Each row is a point. The points of each table are mixes of a few directions, plus a little noise. How many directions does each table use, and how many do they share? Where both have some left over, give the other angles between the two spaces (their principal angles), to ten degrees, smallest first.

First (5 x 2):
[[ 1.95  1.37]
 [-1.03 -0.72]
 [ 0.15  0.11]
 [-2.60 -1.83]
 [ 1.53  1.08]]
Second (5 x 2):
[[ 0.28 -2.87]
 [-0.14  1.53]
 [-0.19  2.04]
 [ 0.18 -2.07]
 [-0.13  1.35]]
Directions: first 1, second 1, shared 0; angles 60

First, 8 rows:
[[ 0.30 -0.16 -0.05  0.82 -0.37  0.26]
 [ 2.12 -0.22 -0.80  3.32 -0.19 -0.05]
 [-0.46  0.13  0.21 -0.65  0.03 -0.23]
 [ 2.97 -0.18 -1.04  1.36  0.27 -0.01]
 [-2.83 -0.82  0.90  0.53 -1.37  2.28]
 [-1.91 -0.35 -0.25 -5.06  2.26  1.88]
 [-0.11  0.85  0.06  1.22  0.56 -2.22]
 [-0.06  0.75  0.97 -1.52 -1.19 -1.88]]
Second:
[[-3.03  0.66  1.83  2.79 -2.39 -1.76]
 [ 1.01 -0.10 -1.05 -2.72  2.28  0.59]
 [ 2.58 -0.54 -0.24 -1.15 -1.30  0.97]
 [ 2.10 -0.93 -1.09  0.08  0.32  2.15]
 [ 0.50 -0.27 -1.28  1.28  2.18  0.73]
 [-0.97  0.79  0.52  1.28 -0.07 -2.03]
 [-1.86 -0.14  0.06  0.92  0.61  0.62]
 [-0.33  0.57  1.23 -2.42 -1.64 -1.27]]
Directions: first 4, second 4, shared 4

First:
[[ 0.22  0.53  0.55  0.57 -0.67 -0.36 -0.70  1.66  0.28]
 [ 2.83  1.19  3.50  2.52  1.88  0.33  1.00  1.04  2.86]
 [ 0.92  0.69  1.37  1.08  0.17 -0.38  0.25  1.07  1.11]
 [-1.88 -0.96 -2.56 -1.80 -1.32  0.90 -2.31  0.19 -2.44]
 [-1.68 -0.50 -1.76 -1.31 -1.04 -1.74  1.71 -1.87 -0.98]
 [-0.28 -0.59 -0.46 -0.65  1.06 -0.92  3.34 -3.75  0.32]
 [ 1.76  0.25  1.73  1.17  1.74  1.49 -0.20  0.17  1.29]
 [-1.36 -0.14 -1.30 -0.83 -1.52 -1.10 -0.27  0.36 -1.04]
 [-0.54 -0.52 -1.08 -0.69 -0.38  1.79 -2.84  1.10 -1.40]]
Second, 8 rows:
[[ 1.20  0.00 -1.33 -0.16  1.30 -1.73 -1.14 -0.09  0.31]
 [-2.95  0.01  3.15  0.39 -3.09  4.15  2.69  0.16 -0.71]
 [ 0.79 -0.02 -0.85 -0.10  0.82 -1.09 -0.69 -0.03  0.19]
 [ 1.40 -0.02 -1.52 -0.20  1.50 -1.99 -1.29 -0.08  0.32]
 [-1.11  0.01  1.20  0.18 -1.22  1.61  1.03  0.06 -0.30]
 [ 2.50 -0.03 -2.67 -0.34  2.70 -3.54 -2.30 -0.15  0.63]
 [-1.99  0.04  2.16  0.29 -2.17  2.86  1.87  0.09 -0.52]
 [ 0.17  0.03 -0.19 -0.02  0.20 -0.22 -0.21 -0.03  0.05]]
Directions: first 3, second 1, shared 0; angles 90

First, 11 rows:
[[ 0.68 -0.79  0.91  1.15 -0.45 -1.28 -0.42 -0.53  0.32 -0.38  0.26  0.25
   1.03  0.66]
 [-2.40  3.59 -1.72 -4.32  4.36  1.14 -3.60 -1.82 -1.75 -2.26  0.25 -0.97
   2.74 -2.99]
 [-1.78  1.77 -2.61 -1.56  1.27  3.94  0.45  2.27 -0.65  0.16 -1.73 -1.60
  -2.87 -2.12]
 [ 0.66 -0.70  0.70 -0.49 -1.30 -0.89  1.83 -0.38  0.34  1.59  0.97  1.27
  -0.68  1.09]
 [-0.30  0.39 -0.41 -0.44  0.29  0.57  0.03  0.23 -0.13  0.02 -0.20 -0.17
  -0.34 -0.38]
 [-0.20  0.66  0.07 -1.49  0.56 -0.54 -0.24 -1.08 -0.33  0.11  0.77  0.51
   0.84 -0.15]
 [ 0.04  0.25  0.25 -1.81 -0.40 -0.54  1.29 -0.87 -0.13  1.39  1.15  1.22
  -0.23  0.45]
 [ 0.02 -0.10 -0.30 -0.37 -0.64  0.66  1.37  0.60  0.11  1.11 -0.05  0.28
  -1.44  0.22]
 [ 1.59 -2.68  1.48  6.33 -1.35 -1.22 -1.82  1.29  1.15 -2.32 -1.70 -1.49
   1.15  1.00]
 [ 1.18 -1.84  1.20  3.73 -1.18 -1.15 -0.74  0.56  0.79 -1.05 -0.68 -0.50
   0.68  0.98]
 [ 0.57 -0.55  0.57 -0.72 -1.26 -0.76  1.89 -0.39  0.26  1.72  0.97  1.29
  -0.84  1.05]]
Second, 9 rows:
[[-0.62  0.73 -0.89  1.23 -0.23  3.74  1.27  4.55 -1.05  0.98 -2.26  0.31
  -1.09  1.11]
 [ 0.18 -0.39 -0.17  1.19 -1.09  1.48  1.54  2.31 -0.06  1.10 -0.96  0.32
  -1.37  1.00]
 [-0.41  0.87  0.07 -1.76  1.78 -1.82 -2.38 -3.09 -0.16 -1.66  1.21 -0.49
   2.21 -1.49]
 [ 1.35 -2.08  0.87  1.31 -2.43 -1.49  2.22 -0.43  1.40  1.44  0.72  0.37
  -2.12  1.01]
 [-0.70  0.71 -0.97  1.36 -0.28  4.05  1.42  4.96 -1.12  1.08 -2.43  0.36
  -1.19  1.23]
 [-0.52  0.80 -0.24 -0.76  1.11  0.08 -1.13 -0.48 -0.44 -0.78  0.02 -0.22
   1.06 -0.58]
 [-0.01  0.20  0.34 -1.28  0.95 -2.06 -1.61 -2.99  0.25 -1.13  1.30 -0.34
   1.43 -1.08]
 [ 0.68 -0.89  0.59  0.04 -0.72 -1.68  0.31 -1.68  0.80  0.14  0.95  0.00
  -0.35 -0.03]
 [ 0.04  0.09  0.41 -1.30  0.91 -2.34 -1.61 -3.26  0.35 -1.16  1.45 -0.35
   1.45 -1.12]]
Directions: first 3, second 2, shared 1; angles 40

First (8 x 24):
[[ 0.31 -0.97  0.51  0.33  0.97  1.30  0.64 -0.69  0.32  0.29 -0.82  2.04
   0.32  1.06 -0.38  0.23 -0.63  1.32 -0.34  0.90  1.05  0.51 -0.20 -0.27]
 [ 1.42 -2.06 -3.05 -2.16  1.93  1.62 -0.56  3.95 -2.37 -3.15  0.17 -1.76
  -0.30 -1.93  0.17 -0.82  2.65  0.36  0.46  0.47  2.21 -0.64  1.37  2.31]
 [-0.21 -1.01 -1.46 -1.41  2.27  0.53 -0.31  1.30 -2.46 -1.85 -0.36 -2.12
   0.23 -3.71  0.21 -1.72  0.03  0.57 -0.26 -1.53  0.64  0.72  0.19  1.44]
 [-0.53  0.08  1.56  1.61 -0.12 -1.26  0.99 -2.40  1.02  1.18 -0.25  0.76
  -0.57  1.60 -0.48  0.81 -1.76 -0.91  0.52  0.27 -1.42 -0.61 -0.88 -1.89]
 [-0.69  2.71  0.15 -0.76 -1.61  0.10 -0.86 -0.03  1.63  1.47 -0.25  0.47
   0.81 -1.35  0.61 -0.52  1.10  0.89 -1.24 -0.96 -0.50  2.36  0.02  0.73]
 [-0.14  1.66 -2.02 -2.09  0.47  0.10 -0.61  1.95  0.49 -0.63 -0.68 -1.47
  -0.23 -3.64  0.53 -1.16  2.88  0.23 -0.42 -1.05 -0.30  2.16  0.55  1.66]
 [-0.13  0.28  2.13  2.48 -1.54 -1.82  1.16 -2.69  2.17  1.81  0.32  1.52
  -1.03  4.19 -0.64  2.07 -1.50 -1.83  1.13  1.46 -1.80 -1.87 -0.80 -2.77]
 [-0.04 -0.69  2.18  2.02 -2.35 -0.57 -0.45 -1.39 -0.81  0.88  1.87  0.57
   0.78  3.79 -0.02  1.11 -2.76 -0.64  0.15  0.45  0.13 -2.63 -0.26 -1.21]]
Second (9 x 24):
[[-0.47  1.22  0.44 -0.22  0.34 -2.44  1.49 -0.63  1.37  0.09 -0.30 -1.87
  -2.24 -0.50  0.29  0.83  0.19 -2.38  0.58  0.42 -3.71 -0.42 -0.51 -2.09]
 [ 0.63 -0.39 -0.92 -1.68  1.13  0.03  1.40  1.77  0.01 -1.20  0.07 -0.45
  -1.86 -0.50  0.30  0.70  1.99 -0.82  0.23  2.29 -1.13 -0.30  0.36 -0.32]
 [-1.20  0.80  0.23  0.12 -1.06 -0.05  0.38 -1.20 -0.23  1.74  1.21  2.85
   0.33 -0.93 -0.63 -0.25  0.78  0.20  0.21  1.24  0.39  1.27 -0.68  0.94]
 [-0.85  1.57 -0.21 -1.97 -1.03  1.02 -0.50  1.02 -0.87  0.65  1.06  0.91
   0.90 -2.66  0.73 -0.99  1.32  1.38 -1.57  0.34  0.30  2.26  0.08  1.80]
 [-1.00 -0.15  0.78 -0.73  1.23 -1.47  0.70 -0.35 -2.19 -0.97  0.50 -3.14
  -0.73 -2.52  0.73 -0.71 -2.20 -1.08 -0.53 -1.16 -2.52 -0.49 -0.60 -0.99]
 [-1.25  0.37 -0.79 -1.17 -0.61 -0.18 -0.50  0.67 -2.73 -0.02  2.07 -0.14
   0.55 -3.33  0.07 -1.35  0.78 -0.11 -0.07 -0.09  0.42  0.71 -0.18  2.08]
 [ 2.68 -0.16 -0.75  1.99 -1.27  1.97 -2.33  0.88  4.14  0.09 -2.61  1.00
   1.63  5.42 -0.34  1.13  1.05  1.67  0.29 -1.44  3.42 -0.65  1.53  0.09]
 [-0.51 -1.49 -0.27  1.11  0.48 -1.03 -0.49 -0.63 -2.50 -0.81  0.99 -1.51
   0.31 -0.80 -0.58 -0.77 -1.60 -1.08  1.21 -1.39  0.53 -1.65 -0.31  0.39]
 [ 1.98 -1.77  1.49  2.53  0.80  2.15 -0.15 -1.52  2.99  0.43 -2.99  2.36
   1.13  5.83 -0.58  1.43 -2.31  2.23 -0.35 -0.21  2.29 -0.73  0.29 -1.90]]
Directions: first 5, second 6, shared 4; angles 60
